Rows are points. The points of each table are mixes of a few directions, plus a little noise. Count the directions of each table, and those that both share. Where both have some left over, give the other angles between the two spaces (their principal angles), to ten degrees, smallest first.

First, 4 rows:
[[ 32 -18]
 [-72  41]
 [ 40 -23]
 [  0   0]]
Second, 5 rows:
[[ -3 -20]
 [ -2 -12]
 [ 14  80]
 [-12 -71]
 [  4  24]]
Directions: first 1, second 1, shared 0; angles 70

First, 4 rows:
[[ 81  27 -12]
 [ 24   8  -4]
 [-74 -24  10]
 [-32 -10   5]]
Second:
[[-21  -1 -11]
 [  4 -36  90]
 [-16  11 -37]
 [ 33  26 -42]]
Directions: first 1, second 2, shared 1

First (5 x 4):
[[-82   3 -12  -5]
 [-10 -36   4 -21]
 [-30  28 -10   3]
 [ 31 -46  17  29]
 [ 91  52   2  -7]]
Second (8 x 4):
[[  46  114  -21  -35]
 [  20   51  -10  -16]
 [ -11  -26    4    8]
 [ -15  -35    6   12]
 [   8   21   -5   -7]
 [ -10  -26    5    8]
 [   6   13   -3   -4]
 [ -45 -114   21   35]]
Directions: first 3, second 1, shared 1

First (8 x 4):
[[-32  30 -25   0]
 [-38  37  -5  28]
 [-24  25  14  36]
 [-20  21  21  39]
 [  9 -11 -27 -36]
 [-22  21  -8  11]
 [102 -99  20 -65]
 [ 24 -23   8 -12]]
Second:
[[-47  53 -44  14]
 [ 11 -24   0 -38]
 [ 31   3 -37   8]
 [-22  16 -16  -8]
 [ 27 -48  97  24]]
Directions: first 2, second 3, shared 2

First, 6 rows:
[[-51  59 -30  35 -28  32]
 [  4  46  13  26 -37   3]
 [ 74 -44  52 -27   9 -42]
 [ 31 -70  11 -40  43 -22]
 [ -5 -32 -11 -18  26  -1]
 [-52  40 -35  24 -13  31]]
Second:
[[-75  21 -62   9   4 -32]
 [ 10   1   5 -25  22 -16]
 [ 30 -16  32  47 -50  46]
 [-19   2 -11  47 -49 -20]
 [-20  10 -23 -59  69   5]
 [ 74 -19  59 -19   5  18]]
Directions: first 2, second 3, shared 1; angles 50

First, 7 rows:
[[ 17  11  31   8 -20  16 -44  34]
 [  7  83  29  19  32 -46  55 -40]
 [ 21 -13  -3  -2  -1  40   8  51]
 [-27  41 -21 -88  91  18  -5  14]
 [-11 -53 -31  19   3  13 -29  16]
 [-20 -35  -5  21 -27 -23 -47 -28]
 [ 14 -37   1  22 -77 -18  64 -46]]
Second, 9 rows:
[[ -4 -15  27 -10  17 -27 -17  24]
 [-62   2   7  39 -13  77  53 -42]
 [ 14  19 -31  -9 -17 -13 -18  16]
 [  9 -11  10 -29  -9 -77  11  48]
 [-72  11   1  50  -7 108  20 -46]
 [ 26   5 -20 -17 -21 -41  24  11]
 [ 11  22 -25 -20  -3 -34 -83  56]
 [ 31 -12   1 -17 -10 -44  52  -5]
 [ 47 -21  30  14  63  52 -44 -62]]
Directions: first 5, second 4, shared 1; angles 80, 80, 90

First:
[[ -22    0  -22   -6  -40  -12  -17   17   27]
 [  87    0   40  -21  118   30   36  -33  -68]
 [  17    1   29   16   41   14   21  -21  -32]
 [ -12   -1  -31  -23  -39  -14  -23   23   32]
 [ -94    1  -17   49 -105  -22  -21   17   50]
 [  52   -1   -9  -45   42    5   -2    4  -11]
 [ -28    1   10   30  -18    0    5   -6    1]]
Second (7 x 9):
[[-66  14   4 -31  37 -49   9  55 -55]
 [-60   2 -14 -10  51  17  -1  13 -58]
 [113 -25   5  30 -92  22 -11 -54  96]
 [ 14  31   9  25  34  26  10 -33  28]
 [ -7 -57 -32 -14 -38  30 -25   2 -36]
 [ -7   5   9 -14  -9 -39   4  26  -3]
 [ 12  28  15  12  16  -7  12 -10  27]]
Directions: first 2, second 3, shared 0; angles 50, 90

First (9 x 11):
[[ 71  -6 121  -4  27 -64  -3  53 -76  63  81]
 [-12   1 -20   1  -4  11   1  -9  13 -11 -14]
 [-11   1 -20   0  -5  11   0  -9  12 -10 -13]
 [  5  -1   9   0   2  -5   0   4  -5   4   6]
 [-16   1 -26   1  -6  14   0 -12  17 -14 -18]
 [ -3   0  -6   0  -1   3   0  -3   3  -3  -4]
 [-10   1 -17   1  -4   9   0  -8  10  -9 -11]
 [ -9   1 -15   1  -3   8   1  -7  10  -8 -10]
 [-15   1 -25   1  -5  13   1 -11  16 -13 -17]]
Second:
[[ -71  -11   -4  -38  -15   17  -40  -12    6  -19  -14]
 [-104  -18   -7  -56  -22   24  -58  -17    9  -29  -21]
 [  52    9    3   28   11  -13   28    9   -4   14   10]
 [  54    9    4   29   12  -13   30    9   -4   15   11]
 [  36    6    3   19    8   -8   19    6   -3   10    7]
 [  39    7    3   21    9   -9   21    6   -3   11    8]
 [  -9   -1   -1   -5   -2    2   -5   -2    1   -3   -1]
 [   3    0    0    1    1   -1    2    1    0    1    1]]
Directions: first 1, second 1, shared 0; angles 60

First:
[[ 44   7  15 -43  10 -10 -42   6   8   6  22]
 [-17   6  13 -40  30  21 -39  -3   6  26   3]
 [  2   2  -3   2   9  37 -37 -20   3  25 -14]
 [ 45  16 -16   5 -14   3 -27 -21  13   4 -21]
 [ 46   9  21 -41   9   5 -51  -8  12  15  14]
 [-37  19 -37  32 -35 -90 121  21   4 -65 -25]
 [ 12 -15  17 -13  18  39 -50   2 -10  26  23]
 [-21  -4  26  42 -35 -13  84 -28   3 -28 -23]
 [-24  14  -5   4   4  13   3 -24  12  10 -32]
 [-24 -29 -29  30   7   7   2  43 -31  -3  27]
 [-27 -24  -3  22  -2 -13  37  33 -23 -18  27]]
Second:
[[ 48 -35   3  -6 -10   0  14  -8  -3  21   5]
 [-15 -21  11 -22  18   6   7   5  -5  20  10]
 [  2  48   6 -58  -4 -14   0 -25  17   2 -15]
 [-89  15 -38  12   0  28  35  12 -35   1  -3]
 [  3  32 -15  32  11 -16 -65  27  16 -36   1]
 [-70   6  38  68  20   5 -15  19  11 -46   1]
 [100 -25 -37  20 -26 -11 -24   6  -4   8   5]
 [ 37 -22  49 -46  23 -15 -15  -9  25  20  10]
 [-14   2 -17   0 -32  17  62 -26 -22  11 -13]]
Directions: first 5, second 5, shared 3; angles 40, 90

First:
[[121 -27  22  35 -46 113  28  -2  37  -1  64  86]
 [ -2  -7 -12 -28  20 -26 -10 -15   8  -9  18 -44]
 [-56  21  32  18   0 -26 -20  18 -23  20 -57 -11]
 [ 23  -9  -1 -13   7   7  -7 -12  14  -9  29  -9]
 [-18   0 -34 -13   5 -24  18  -2  -8  -4  -7 -14]
 [-28  15 -22   5   6  -7   2   7 -16 -12  -9  39]
 [ 17 -20 -18 -20  -5 -18  27 -10   9  11   2 -61]
 [-10   2 -33  -2  -4  -8  25   3 -10  -3  -8  12]
 [-47  26  66  18  16 -12 -64  12 -12   7 -32   3]]
Second, 9 rows:
[[  -4   -3  -15   -5   17   -7   30    4    3   -4   11   11]
 [ -11   -9  -44  -15   48  -20   87   13    9  -13   33   33]
 [   4    3   13    4  -14    6  -26   -4   -3    4  -10  -10]
 [  -4   -3  -15   -5   16   -7   30    4    3   -4   11   11]
 [   0    0    0    0    1    0    1    0    0    0    1    0]
 [  15   12   59   21  -65   27 -119  -18  -13   17  -45  -45]
 [  11    9   42   15  -46   19  -85  -13   -9   12  -32  -32]
 [ -15  -12  -58  -20   63  -26  116   17   12  -17   44   44]
 [   4    3   17    6  -19    8  -35   -5   -4    5  -13  -13]]
Directions: first 4, second 1, shared 0; angles 40

First, 9 rows:
[[-15 -11 -60 -12  43 121  32  30 -37 -37 -55  24  29 -11]
 [ -7  29  33  14  15 -26 -23 -10 -31   1 -15 -34  35  -6]
 [ 13 -13  24  11 -46 -38 -45   2   9   3  50  20 -36 -28]
 [  5 -26  47  22 -25 -38 -17 -24  -5  61  33  -7 -42  -7]
 [  6  31 -26   6  11 -15 -35   4  -5 -48 -26 -24  36  82]
 [ -9 -20  40  -9 -44 -31   1  17  21  12  59  -4 -18 -28]
 [-33  11 -68 -51  64 107 107  38  10 -48 -65  -8  67  17]
 [ 13 -25  23  15 -25 -39 -11 -25  15  50  28  -1 -48  26]
 [ 27  24 -14   3   6 -37  -8 -32  23   6  -8  33 -23 -44]]
Second (10 x 14):
[[  -5   69   40   -2    3  -75   39   48  -24   39  -11  -50   36   28]
 [  32    2  -19   11   -5  -31    8   38    4   17  -39    8   44   46]
 [ -50  -13   30  -18   32   65  -40  -34   19   -7   66    3  -73  -88]
 [  18   28  -22   23   -5   58   27  -47   -2  -36  -22   31   -6   32]
 [  11   17   23   15  -22   22   10   15   13   13    2   20   22  -19]
 [ -11  -33  -10  -11   73  -26  -39   18   15    1   10   -9  -26   20]
 [   7   68  -48   -9  -16   92  -17   41   29   70  -48   29    9  -35]
 [  26  -31  -14   25  -28   10   30  -61  -15  -66   -8   25    5   42]
 [ -22   -2  -23  -32   -9  -11  -21   12  -10   30   -3  -28  -14  -30]
 [  -5 -106   43   -2  -22 -104    3  -31  -28  -60   54  -28    3    4]]
Directions: first 6, second 6, shared 1; angles 30, 60, 80, 90, 90

First:
[[-28 -11 -23  73  22  51 -12  81  -5 -51  -2 -13  41 -20  66   8  11 -17]
 [-28 -58  33  51  -8 -43  15  51  -4 -32  -8  39 -28   2   5  10  24  38]
 [ 18  22 -17 -25  -2   3   5 -51   5   2   0  14  16  17   0   3 -10  19]
 [  8  15 -32 -14  24  35  -6 -20 -27 -19  10 -10  15  -1  11 -12 -37 -17]
 [-27  30  29 -33   4  29  18  42  39  41  15 -47 -14 -18 -28   1   0 -58]
 [ 19  17   0 -18 -17   3 -23 -12  20  38  -3 -23  -4 -13  -2   6  22 -11]
 [ 18   2   4 -31 -15  -3   3 -30  34  12   3  24 -21   1   6  34  12  36]
 [ 17   4 -13   2  -6  -6 -13 -26  -6   2  -6   3  13   5   7  -2   6  10]
 [  4 -46  -3  26   9 -36 -14   1 -65 -28  -5  16 -27   1 -12 -29 -21   8]
 [-24   3  43 -22  -8 -35  37   2  17  26   2   3 -20  17 -54 -12  -2  -7]
 [ 22  22 -21  -7  -4   2 -13 -40  -9   9  -6  -6  28  10   4  -9  -2   0]]
Second (9 x 18):
[[   1    1    0   -2   -2   -6   -4    5    3    1   -1    0   -4    3
     1   -2    6    0]
 [  -1   -1    0    2    2    7    4   -6   -4   -1    1   -1    5   -4
    -1    4   -7   -1]
 [   5    7   -3  -12  -15  -40  -22   32   24    8   -2    2  -25   21
     7  -18   37    4]
 [  -4   -6    3   10   12   34   18  -28  -21   -7    2   -1   22  -18
    -6   16  -31   -3]
 [  -3   -5    2    7   10   26   15  -21  -16   -5    2   -1   17  -15
    -5   12  -24   -2]
 [  13   21   -9  -35  -43 -121  -65   98   72   25   -6    4  -76   66
    23  -55  113   11]
 [  -4   -6    3   10   12   34   19  -28  -20   -7    2   -1   21  -18
    -6   16  -32   -3]
 [  -4   -6    3   10   12   35   19  -28  -21   -7    1   -1   22  -19
    -7   16  -33   -3]
 [  -3   -5    2    9   10   30   17  -24  -18   -6    1   -1   18  -16
    -6   13  -28   -3]]
Directions: first 6, second 1, shared 0; angles 50

First (11 x 20):
[[  5 -13 -48  24 -30  43  26 -53  26 -31 -32  27  -2  58  11  -2  43  13
   66 -12]
 [ 40  18 -28  27 -33  33   4 -42  29  -8 -21  19  12  33 -13  -7   2  -4
   60 -20]
 [ 47  -4  26   2  24 -47 -29  70  14  35  13 -26   4 -52  19  -9 -77  35
  -24  62]
 [ -1 -18  13 -48  13 -64 -41  14 -11  65  53  -6  32 -81 -28  17 -42 -35
  -77 -15]
 [-32 -17 -48  18  -2   2  26 -40   7   2 -35  32 -47  41  48  -3  45 -37
   -3  -3]
 [ 18 -55  42 -62  28 -83 -48  55  -7  53  65 -35  58 -87 -36   3 -51  61
  -46  31]
 [-23  24  23  -1  -3   4   9 -47 -21  -4 -14   7 -19  51 -42 -33  56 -23
   30 -53]
 [-33  36  -4  33 -10  71  42 -21 -14 -66 -39   7 -37  68  16  -2  54 -12
   37 -17]
 [-50 -14   7   2  17  22  31  16 -22 -46 -15  -8 -30  31  30   5  44  25
   -3  20]
 [ -9  20 -38  10 -36  73  17 -29   6 -43   1  16  26   3  -2  45   9 -31
   10 -32]
 [ 38  22  53  -6  32 -53 -38  77  -6  45  26 -35   1 -66  -2 -12 -83   6
  -49  42]]
Second:
[[ -35   25    9   17   16   -8   17  -17  -20    7  -29   11  -60   38
    18  -24   35  -50  -17  -17]
 [ -10   14    7    8   12  -19    0   -5   -8   20  -13    6  -33    9
    10  -17    5  -33  -18   -5]
 [  15   37  -11   43    3   -6    9  -19   12   20  -45   20  -60   39
    31  -33    0  -50   10    0]
 [-121    9   30  -16   25   24   45  -25  -70  -50  -15    0  -60   60
     0   -5  112  -39  -33  -47]
 [ -67  -53   18  -66   -7   47   14   13  -39  -77   58  -27   76  -23
   -46   55   53   77   -5  -17]
 [  48  -13  -25    7  -29   36   -4    6   34  -25    8   -3   53  -11
    -7   22  -30   54   49   20]
 [  64   -4  -34   23  -33   41   -3    1   45  -22   -4    3   44   -2
     3   15  -37   49   61   24]
 [  18  -21   11  -28    8  -41  -30   24    3   36   35  -12   34  -55
   -18    8  -40   13  -30   10]
 [  27  -13   28  -34   30 -104  -54   35   -2   98   40  -12    9  -83
   -14  -13  -69  -27  -76   13]
 [  61   21  -35   47  -26   31    4  -12   44   -6  -34   15   -3   26
    23   -9  -30    7   58   19]]
Directions: first 6, second 3, shared 3

First (9 x 20):
[[  53  -14  -16   11   17    4   17  -32    4   11  -15   -3   13   -9
     8  -40    4    4   47   26]
 [  25    9   11   -6    8    0  -20   21    1   -5   -2  -22    9   -2
     2  -23   -8  -23   32    3]
 [   2  -12  -17    4   -1    3   27  -27  -14   11   -4    1   -5  -12
     3   17    6   23   -4    2]
 [  40   14   12  -33    6    5  -10   46  -69    3   -8 -100    1  -54
    10   40  -12  -17   54  -19]
 [-105    9   20   25  -23  -14  -32    5   92  -27   29  121  -10   86
   -24  -24    4   -7 -108   -6]
 [-112   29   33  -29  -38   -8  -31   71  -20  -22   30   -7  -29    9
   -14   98   -7   -5  -97  -59]
 [  37  -15  -21    0    9    7   33  -31  -29   17  -13  -25    1  -30
     9    9    5   20   32   10]
 [  -1  -13  -14   15    1    0   19  -35   19    6   -3   35    0   12
    -1  -14    8   17  -10   13]
 [  60   -8   -6   12   21    3   -1  -19   18    5  -13    0   17    1
     6  -62    0  -13   56   29]]
Second, 10 rows:
[[ -46    3   43  -25  -40  -14  -68    2   41  -13   14   33    5   68
    -6  -63  -18   20  -65    3]
 [  24  -32  -50   10   34   22   34  -12  -39   40   17    2    9   -6
     5   87   19  -69  -66  -15]
 [  29  -17   55   35   -6    0  -30   57   43  -42  -12  -22    7   -2
    11  -66   -9  -10   38   22]
 [   4   35   54  -49  -32   -6  -49   24  -26  -41   -4  -46    6   66
    52   26  -43   44  -42   11]
 [ -27    1   -9   33    6   -4   21    6   33   -6    0   35  -12  -24
   -24  -13   17   -4   26   -5]
 [  12   -8    9  -17  -25  -15  -10  -49   14   15  -20   -9    0  -31
   -22 -118   -2   72   87   20]
 [  25   -1  -62   -9   40   13   31  -21  -46   50   10   -5    7  -30
   -14   60   17  -62   -1  -21]
 [   5  -33  -30   58   27   13   55    3   14    7   -2   23   -8  -44
   -13   27   30  -32   12   -1]
 [ -22   10  -19  -27  -14   -1   21  -46  -31   12    0    7   -9   14
    11   46   -3   50  -37   -4]
 [  -4   45    9   -8   11   -6   -5   35   -4  -22   -4  -18   -4  -10
     1   15   -9  -10   49   -7]]
Directions: first 3, second 6, shared 2; angles 40

First:
[[ 46  58 110 -53  39   3   7 -42  81  40  34 -19  58 -11  60 -43 -13 -91
    1 -17  84  10  67  14]
 [ -7  14 -52   6   1  32 -32  53 -54 -27 -29 -37 -49  29 -54  46 -10  64
   11  -3 -16  -7 -39  35]
 [  7  -6  43   5 -17 -23  22 -55  49  31  15  49  48 -28  22 -35  13 -57
  -11  18  16  -7   8 -31]
 [-20 -11 -66  30 -27  18 -20  35 -53 -22 -35   1 -40  18 -67  41   2  64
    5  14 -38 -16 -62   9]
 [-17 -43  -2  -3  19 -33  31  -5  -2 -11  28   4   4 -13  61 -22   4  -6
   -6 -17 -26  25  48 -25]
 [-30 -41 -69  28 -17  -4  -1  33 -53 -29 -17   3 -38   8 -28  26   7  60
    0   6 -55   1 -31  -7]
 [-26 -31 -57  20  -8  -2  -1  30 -47 -27 -13  -3 -35   8 -19  23   2  51
    1   0 -45   2 -20  -3]
 [ 44  61  94 -34  13   9  -3 -49  77  46  17   4  57 -11  23 -35  -6 -84
    1   1  77  -8  29  11]]
Second:
[[  32   22   83   30   -3  -34   51   60   35   11  -20   -2   49   -3
    37  -42  -44    5   14    6   20    7   -6  -30]
 [  30   44   37    5   56  -56   81   53   54    7  -12    7   52  -26
    59  -77  -35   13   40    1   -2  -35   25  -70]
 [ -21  -49  -54   32  -52   43  -64  -52  -54    4   -2   10  -27   12
   -92   85   32    7  -33   18   -6   29  -62   65]
 [ -32  -42 -107    5  -15   40  -61  -74  -52   -2   10   15  -41   -1
   -87   75   50   10  -21   12  -25    1  -38   50]
 [  -1   12   30  -30    3    2    0   12   10   -8    9  -14  -12    9
    41  -21   -5  -16    0  -16    9    2   35   -7]
 [ -17   18  -51  -60   51    0    0  -23    9  -15   24   -4  -30   -9
    37  -27   22  -10   14  -20  -20  -35   58  -24]
 [  19  -25   58   72  -65    4   -5   24  -14   18  -28    5   33   12
   -48   37  -24   11  -20   25   23   44  -72   33]
 [  27   44   85  -17   30  -40   61   65   52   -1   -4  -13   34   -5
    89  -79  -42   -9   26  -15   17  -12   49  -55]
 [ -17  -24   -5  -10  -39   35  -51  -26  -30   -6    9  -10  -35   21
   -23   42   17  -14  -26   -6    6   26   -7   43]
 [ -19   -2  -75  -27   34    7  -12  -38   -9   -7   15    8  -24  -12
   -14    7   30    4    7   -4  -24  -26   16   -4]]
Directions: first 3, second 3, shared 0; angles 30, 70, 70
